Rows are points. The window is the flat piece filled in between its corners: a triangle in 3 columns, a solid with four corners in 4, and so on. A path goes straight from each point to the next, and from the last back to the first. After which points does the path pass through the window?

Window, 4 rows:
[[-4.7 -0.6  2.0  1.4]
 [-1.2  1.2  3.6 -0.4]
 [ 6.0 -5.7 -3.6 -3.9]
 [ 1.8 -0.3 -6.1  5.9]]
Path:
(1): [ 5.3 -6.5  0.6  0.1]
(2): [-3.6 -2.5  4.3  2.1]
(3): [-3.1 -0.6  0.8 -1.5]
(4): [ 0.7  2.8 -8.2  1.4]
(5): [ 2.4 -3.2 -3.0  8.0]
(6): [ 1.3 -4.3 -2.5 10.4]
(7): [ 2.3 -0.4 -6.6  2.2]
(8): [ 7.5 -0.7 -5.9 -7.2]
(9): [ 0.8 -5.5  0.7  1.1]
(10): [-0.8 -4.4  7.5  1.5]
(11): [ 1.7  0.0 -5.6 -2.7]
(12): [ 0.2  1.5 -7.3  1.7]
(13): [ 5.1 -4.0  1.0  5.1]
(14): [ 5.4 -6.4  2.1 -2.3]
(15): [-0.4 -2.8 -0.5 -4.6]
(16): [ 3.6 -3.5 -3.6 -3.8]
Through the window after points: 4, 8, 10, 16

Window, 6 rows:
[[-3.9  9.6 -4.8  3.5 -1.2 -1.9]
 [ 5.8  1.5  0.1  7.7  0.8 -6.0]
 [-2.8  1.0 -7.9 -5.4  6.3 -0.5]
 [-0.1 -0.4  1.8 -4.0  7.1  0.4]
 [-5.2 -5.7  1.3 -5.4 -0.3  2.3]
 [ 6.5  2.3  2.5  2.5 -2.6  0.8]]
Path:
(1): [ 8.0  1.4  1.0  2.2 -2.3 -8.5]
(2): [-3.8  1.5 -3.1 -7.5  1.3 -5.3]
(3): [-1.1  1.0 -1.2  1.5  5.5  0.8]
(4): [ 1.4  0.0 -2.1  4.3  3.9  0.2]
(5): [-0.5  4.2 -0.8 -1.8 -0.7 -9.0]
(6): [-4.2  4.3 -2.1 -2.9  0.0 -3.2]
(7): [-0.5  7.0 -6.0  6.5  2.3  2.3]
(8): [ 0.9  2.9 -1.6  6.4  0.3  0.4]
Through the window after points: 6

Window:
[[  8.3  -0.4  -0.2 -11.5   1.4  -0.7   2.6  -5.6]
 [ -0.4  -1.0  -0.9  -0.8   5.0  -3.3   1.5   3.0]
 [  8.4  -3.5   2.6   0.5   7.7   4.4   2.1 -13.6]
 [  3.7   7.8  -4.6  -7.4   2.2   0.0  -0.1   0.5]
 [  5.4   4.1  -3.4  -0.3  -1.5  -3.1   2.3   3.0]
 [ -4.3  -6.2  -3.1   3.0   0.0   0.7   0.4  -3.3]
 [ -8.5  -7.8   3.6   6.9  -0.2   5.7   4.7   0.1]
 [ -0.1  -4.3  -2.8  -0.8  -0.8   3.8  -2.2   6.1]]
Path:
(1): [ 2.8 -0.7  2.3 -0.1  2.7 -0.1 -1.0 -3.1]
(2): [ 1.3  3.0  0.3 -1.3  1.0 -2.1 -3.8 -2.3]
(3): [ 1.4 -8.0 -2.0  1.0  8.0  0.9 10.8  3.5]
(4): [ 1.7 -5.4 -4.3  1.0  1.6  0.1  8.8 -3.9]
(5): [ 0.0 -2.0  2.1 -0.6  0.3  1.1 -0.9  1.5]
(6): [ 2.8 -1.7  7.4 -2.3  0.3  0.4 -5.2 -3.8]
(7): [ 2.2 -1.2 -5.8 -0.1  0.4  1.6  5.1 -0.4]
(8): [ 0.4 -4.1 -1.3 -1.1  4.0  1.9  4.6 -1.8]
Through the window after points: 2, 8

Window (8 x 8):
[[  0.2  -2.9  -3.3   8.0  -2.3 -12.9  -3.3   3.0]
 [ -0.1   3.4  -3.8  -1.1  -3.9  -1.7  -7.2  -0.3]
 [  2.2   0.0   0.4   1.1  -3.5  -1.4  -2.6   5.7]
 [  2.8   2.8  -6.3   0.2   2.4   0.0   8.7   3.6]
 [ -5.7  -1.7  -0.7  -3.3   8.9   5.5   3.7   4.8]
 [  5.9  -2.9  -6.4   6.0   5.3   3.2   6.4   0.4]
 [ -1.4   4.9   3.9  -0.1   4.9   6.0   1.5  -1.4]
 [  1.0   0.5   2.0  -8.5   7.5   4.8   3.7   0.0]]
Path:
(1): [ 7.1  4.7 -2.4  0.8  4.6  0.1 -1.2  3.4]
(2): [ 4.9  2.0  2.3  2.4  4.7 -0.4 -4.5  4.5]
(3): [-0.9 -0.7 -1.6 -4.4  2.5  1.0  3.8  0.0]
(4): [-1.1 -7.4 -4.8  2.3 -2.2  2.7  7.7  0.5]
(5): [ 4.6 10.1 -4.6  0.5  5.2 -6.4  1.8  5.5]
(6): [ 2.1  6.8  0.7 -5.4 10.4 -1.6 -2.6  0.8]
(7): [ 0.3 -1.3  0.0 -3.8  1.6  3.5  2.5  1.0]
(8): [ 0.0 -1.6  1.2  0.5  0.3 -0.8 -0.5 -0.2]
(9): [ 1.6  2.5 -2.8  0.3  7.3  0.6  0.6  5.0]
(10): [ 2.8  2.1 -2.8  4.8  8.9 -0.5 -5.2  5.7]
(11): [-3.6  1.5  0.1 -4.3 -2.9 -0.5  3.4 -0.2]
(12): [-0.3 -0.7 -0.9  2.5  4.4  4.9  5.1 -1.2]
Through the window after points: 2, 4, 6, 12

Window (9 x 9):
[[  0.7  -2.4  -1.4  -5.7  -1.9  -2.0   0.5   1.5  -5.3]
 [  5.3   1.3  -7.5  -6.5   0.9   1.0  -4.5  -3.2  -0.9]
 [ -1.8  -7.1  -0.3   3.5  -4.8  -4.6  -5.2  -4.3  -6.6]
 [  0.7  -2.5   0.1  -8.9 -11.1   2.9  -1.4   4.6  10.7]
 [  2.6  -5.9   5.3   0.5  -2.5  -5.7   3.3   0.2   7.0]
 [  2.4  -2.2   1.1   1.5   4.6   2.7  -7.9   3.2   2.4]
 [ 13.4   3.0   1.7   4.4   0.4  -5.6  -4.1   3.2   0.9]
 [ -0.6  -2.3   2.8   5.0  -7.2   3.5   3.7   0.5  -7.9]
 [  2.7   8.3  -5.0  -4.6  -3.5  -0.5  -3.6   1.0  -0.1]]
Path:
(1): [ 7.1  1.2 -4.3  8.1  3.7 -2.0  4.1  3.4 -1.2]
(2): [ 1.5 -2.5 -7.1 -2.0 -0.3  0.2 -2.0  1.1 -1.4]
(3): [ 1.2  0.7  3.1 -3.0 -3.2  2.3 -4.3 -3.1 -1.3]
(4): [ 4.5 -0.5  4.2 -3.3 -4.1 -4.1 -2.5 -1.2 -2.0]
(5): [ 2.7 -1.3 -3.3 -0.3 -5.9 -1.1 -0.2  1.5 -0.3]
(6): [-4.5 -9.4 -4.7  2.8 -8.6 -1.7 -0.6  2.1 -4.0]
(7): [ 2.8 -0.9  1.7 -0.2 -3.1 -1.3 -3.5 -2.5 -2.4]
(8): [ 6.1 -4.2  5.5 -0.1 -3.9  1.3 -4.1 -1.2 -3.5]
(9): [ 0.6 -2.3 -0.7  1.2 -5.0 -0.7  1.1  2.8  1.1]
(10): [-0.3 -3.6 -5.4  2.7 -0.4 -5.2 -3.2  3.0  3.6]
(11): [ 6.4  3.9  2.0 -3.7 -3.4 -0.5 -1.6 -0.2 -1.5]
(12): [ 9.7  0.7  4.1 -0.9 -3.1 -4.8 -8.0  1.3  1.3]
Through the window after points: 6, 10, 12

Window, 11 rows:
[[ 10.6   2.4   2.9  -5.5  -6.0  -4.7   1.2  -0.6   0.1  -0.5   0.9]
 [  0.5  -3.0  -4.3  -1.2  -0.8  -1.1   6.4  -1.5   1.3  -3.4  -4.1]
 [  0.3  -1.0   3.3   6.0  -3.2   0.4   1.9   3.7  -3.4  -2.9   0.5]
 [  2.3   4.6  -6.4  -7.4  -0.2  10.3   3.2  -5.0  -8.5   7.6  -7.6]
 [ -0.7   0.6  -5.2   6.1   6.6   6.6  -0.6   3.0  10.0   1.7  10.5]
 [  4.2  -4.8  -3.2  -3.6  -1.0   3.0   1.9  -1.7  -3.5  -7.8  -2.0]
 [ -1.8   2.6  -3.3   0.1  -2.3  -4.3  -0.5   0.3  -8.0  -5.6   1.2]
 [ -1.1  -2.0   7.1   0.1   2.2   0.0  -2.2  -3.5   2.6   4.1   6.8]
 [  2.4  -0.6  -4.2   5.0   1.4   1.8  -0.4  -5.4   0.0  -3.0  -1.2]
 [  1.2  -5.1 -11.3   2.1  -3.1   6.4  -1.2   3.0   1.2   5.2  -2.8]
 [  0.2   0.1   8.0   1.1   0.1   1.1  -7.5   5.3  10.3   3.9   0.2]]
Path:
(1): [-0.7  0.9 -2.3  0.2 -2.6  3.8  2.0  0.9  3.1 -0.8  2.8]
(2): [ 6.4 -5.7 -3.5 -1.6  7.6  0.8 -1.8 -0.3 -1.5  1.8 -2.1]
(3): [ 1.8 -3.0 -0.8  0.5  0.8 -0.4 -1.9  3.5  3.0  2.4 -1.7]
(4): [ 1.1  3.9 -0.8  1.6 -7.7 11.4 -5.3 -0.7  7.1  3.5  3.6]
(5): [ 1.4 -1.4  3.7 -1.1 -9.6  8.6  6.1  1.9 -0.1 -2.2  1.2]
(6): [ 2.5  1.0 -6.0 -0.5  4.9 -3.1 -4.3 -0.6 -2.2 -0.4 -3.3]
(7): [ 2.8 -2.1 -5.8  3.7  6.1  0.3  1.2 -1.0  0.9  1.3 -0.5]
(8): [ 1.2 -1.5 -2.8 -2.4 -6.6  5.7  1.6  0.4 -3.4 -2.5  0.1]
(9): [-4.5  1.7 -5.4 -3.8 -9.6 -3.4  0.1 -2.7 -0.8 -6.9  0.6]
(10): [ 5.0 -3.7 -1.8  2.3  2.1  4.8  0.7  1.8 -2.7  4.0 -4.3]
(11): [ 6.6  0.2 -1.0 -2.7  0.7 -0.5  1.6  0.9 -0.6  1.8  2.0]
(12): [ 2.9  3.5  2.2 -0.5 -9.9 -0.1 -1.3 -3.6  5.5 -3.8 -0.1]
(13): [ 1.8  3.9 -3.7  0.0 -2.6  4.3  2.1 -4.2  2.4 -4.9 -0.7]
(14): [ 1.3 -5.2 -4.6  1.9  0.9  0.4 -1.8  4.6 -3.9  4.4 -1.8]
(15): [-0.7 -2.6  2.4  0.5  4.2 -2.5 -2.1  0.1 -4.9 -0.9 -0.2]
(16): [ 6.4 -2.1 -5.6 -3.9 -8.7  9.6  6.6 -4.5  9.2 -3.8  2.8]
Through the window after points: 3, 11, 15

Window:
[[-15.7  -6.0  -1.7   1.5   5.0   6.9  -6.9  -3.9   0.1  -3.6   1.4  -1.6]
 [ -5.5  -3.9   3.4   0.7  -4.8   0.8   9.2   4.5   9.0   1.5   3.2  -2.7]
 [  2.8   0.1   6.8  -4.0  -6.1  -1.8   2.6  -0.9  -2.7   3.4  -2.5   1.4]
 [ -0.8  -3.4   2.7  -9.3  -4.9  -1.4  -2.0   1.9  -0.4  -1.4  -0.6   7.3]
 [  5.2   1.8  -2.8  -1.0  -6.0  -0.3  -0.6  -4.1  -0.2  -1.3  -1.2   7.4]
 [ -9.9  -5.7  -3.9  -8.2  -3.1   3.9   1.1  -6.5  -1.1   5.4 -10.8   4.4]
 [  8.2   7.3  -7.6   0.0  -2.7   4.0  -3.8   2.5   1.2   0.2  -7.5   2.2]
 [ -0.3  -7.6   1.0  -0.3  -5.1  -2.7  -2.1   1.7  -3.7   2.0  -2.7   6.4]
 [ -3.2   0.9   5.9   3.6   3.5   1.6   4.0   1.6  -0.4  -4.3  -2.6   4.6]
 [ -6.8  -8.4   1.8  -0.2   1.5   7.9   2.0  -0.6  -5.2  -3.9   0.8   1.8]
 [  2.1  -5.0   6.4  -1.2  -0.2   3.5   1.0  -0.4  -0.6   4.6  -0.5   8.1]
 [  8.3  -3.1   0.5  -0.8  -0.7  -0.8   1.9  -0.8   3.4  -0.8  -4.9   1.0]]
Path:
(1): [ 0.5 -0.7 -0.4 -0.6 -0.9 -0.3  0.9 -0.5 -0.6  2.6  0.4  3.2]
(2): [-6.2 -3.8  4.3 -3.2 -8.6  9.4 -0.9  1.0 -1.2 -6.2 -7.6  2.1]
(3): [-0.8 -4.0  3.3 -2.6 -8.7  6.8 -4.5  1.2 -1.9 -9.9 -2.0 -1.1]
(4): [-3.8 -3.6 -0.8  0.4  3.9  1.1  2.0 -1.5  1.5  2.9 -1.8  5.1]
(5): [-0.7  0.2 -4.2 -1.5 -0.8 -5.1  3.7 -3.5 -0.1  6.3  3.2  3.6]
(6): [-0.7 -3.3  2.7 -2.1 -3.9  3.8 -1.2  1.3  1.4 -1.4 -5.9  3.3]
(7): [-9.2 -8.2  5.3  3.9 -1.4  8.3  1.3 -1.2  5.7 -3.9 -3.4  0.9]
(8): [-6.7 -1.0 -3.4 -1.6  3.7  1.7 -5.1 -2.0 -3.0 -0.9  0.7  1.0]
(9): [-3.0 -2.1 -2.4 -5.7  1.0 -2.1  2.1 -2.0 -4.2  0.8 -2.9  0.0]
(10): [-0.9 -1.8 -0.1  0.9 -3.5  4.7 -2.3  0.7  2.0 -1.3 -3.1  3.1]
(11): [-3.4 -2.7  4.7 -3.5 -4.7  3.4 -1.2 -1.3 -1.4 -0.8 -5.2  3.4]
(12): [-1.2 -5.3 -4.6 -3.2 -0.2  0.3  2.5 -2.1 -0.5  2.8 -1.4  5.1]
Through the window after points: 7, 11

Window, 12 rows:
[[13.3  4.9 -1.3 -5.0  4.9 -2.1 -0.5 -2.5 -7.2 -0.7 -0.4  2.3]
 [ 4.2  9.6 -2.4 -1.8 -2.3 -6.3 -1.5  5.7  1.1 -2.5 -2.6 -0.5]
 [-4.0  0.8  4.0  3.3  2.3  0.7 -8.1 -0.8 -3.3 -4.6  4.3  8.6]
 [-3.0 -4.2  6.5 -6.8  4.7  4.2 -4.4 -9.7  0.2  1.6 -1.5 -1.3]
 [-0.8  0.3 -4.2  1.0  5.5  1.2  5.5  5.7 -9.9  0.8 -3.8 -4.0]
 [ 4.2 -3.6  3.5 -1.0  1.2 -9.0 -1.2  1.3 -6.3 -1.0 -5.3  0.6]
 [ 1.5 -1.2  1.9  0.6  6.4 -1.6  1.0 -2.2  0.5 -6.2  0.4 -4.0]
 [ 1.5  1.1 -0.9 -5.2  3.7 -1.8  1.4 -6.3 -8.8 -8.4  2.2 -3.4]
 [-2.7 -7.9  3.4  0.5 -1.6 -3.9 -3.4 -3.9 -4.3  6.6  1.6 -3.7]
 [-4.3  2.4 -2.1  5.1 -3.2 -2.8  8.4  7.4 -3.4 -1.3 -0.9  3.7]
 [-3.1  7.5  1.4 -7.9  3.9 -7.1  0.7 -2.5 -3.2  0.5  7.8  2.4]
 [-1.3 -5.8  7.5  4.2  0.9  7.7  3.2  5.7 -9.1 -1.8 -0.8 -8.6]]
Path:
(1): [-6.7 -2.5 -0.7 -8.1  1.8 -0.7 -1.5  4.5  9.6 -4.8  2.8  1.0]
(2): [ -1.0 -14.1  -2.1  -2.4   0.4  -3.2   3.0   1.0  -0.4  -6.5   3.4  -3.2]
(3): [ 0.3  5.6  6.2  1.8  0.5 -3.4 -5.3 -3.3 -8.8 10.1 -3.2 -1.3]
(4): [ 0.4  5.2  4.1  3.0  1.1  0.1  0.4 -2.1 -4.0 -0.8 -2.0 -1.4]
(5): [ 2.8 -2.7 -3.2 -4.6  4.7 -4.6 -1.5  3.5 -3.5 -4.0  1.2  1.2]
(6): [-1.6 -4.9  0.9 -5.3 -0.2 -4.1 -4.6 -1.8 -1.3  1.3  2.0  2.0]
(7): [-0.8  1.6  3.4  4.5  2.4 -0.9  0.5 -1.0 -7.0  0.9  0.9 -2.6]
(8): [ 1.7  1.8  2.6  0.1  1.3  0.6 -1.1 -5.9 -8.0 -1.0 -4.1 -1.4]
(9): [-0.7 -4.1  3.8 -3.8  4.4 -0.9 -1.0 -0.6 -0.5 -0.9  0.3 -1.7]
(10): [ 4.3 -2.7 -2.2 -5.7  3.6  0.0  1.2 -0.4 -4.2 -1.8  2.8  1.5]
(11): [ 0.5  1.7  2.9 -0.4  2.9 -1.6 -1.1 -3.4 -6.1 -3.4 -0.3 -2.3]
(12): [-0.7  1.1  0.9  3.2  0.3 -4.2 -1.8 -2.5 -4.8 -2.2 -0.7  1.0]
(13): [ 2.2 -1.6  3.3 -5.7  4.2  0.7  1.0  6.1 -4.1 -0.5  0.6  4.3]
(14): [ 2.6 -3.3 -2.4 -5.0  4.9  1.9  3.0  1.6 -4.6 -4.9  1.9 -5.3]
(15): [-3.8  4.9  6.5  4.3 -0.9 -4.7 -2.9 -5.6 -6.2  2.0 -0.1  2.5]
(16): [ 2.5  1.7  2.9  1.4  2.2 -5.2 -0.5 -1.4 -9.8 -0.4 -0.5  1.8]
Through the window after points: 2, 4, 6, 8, 10, 12, 16
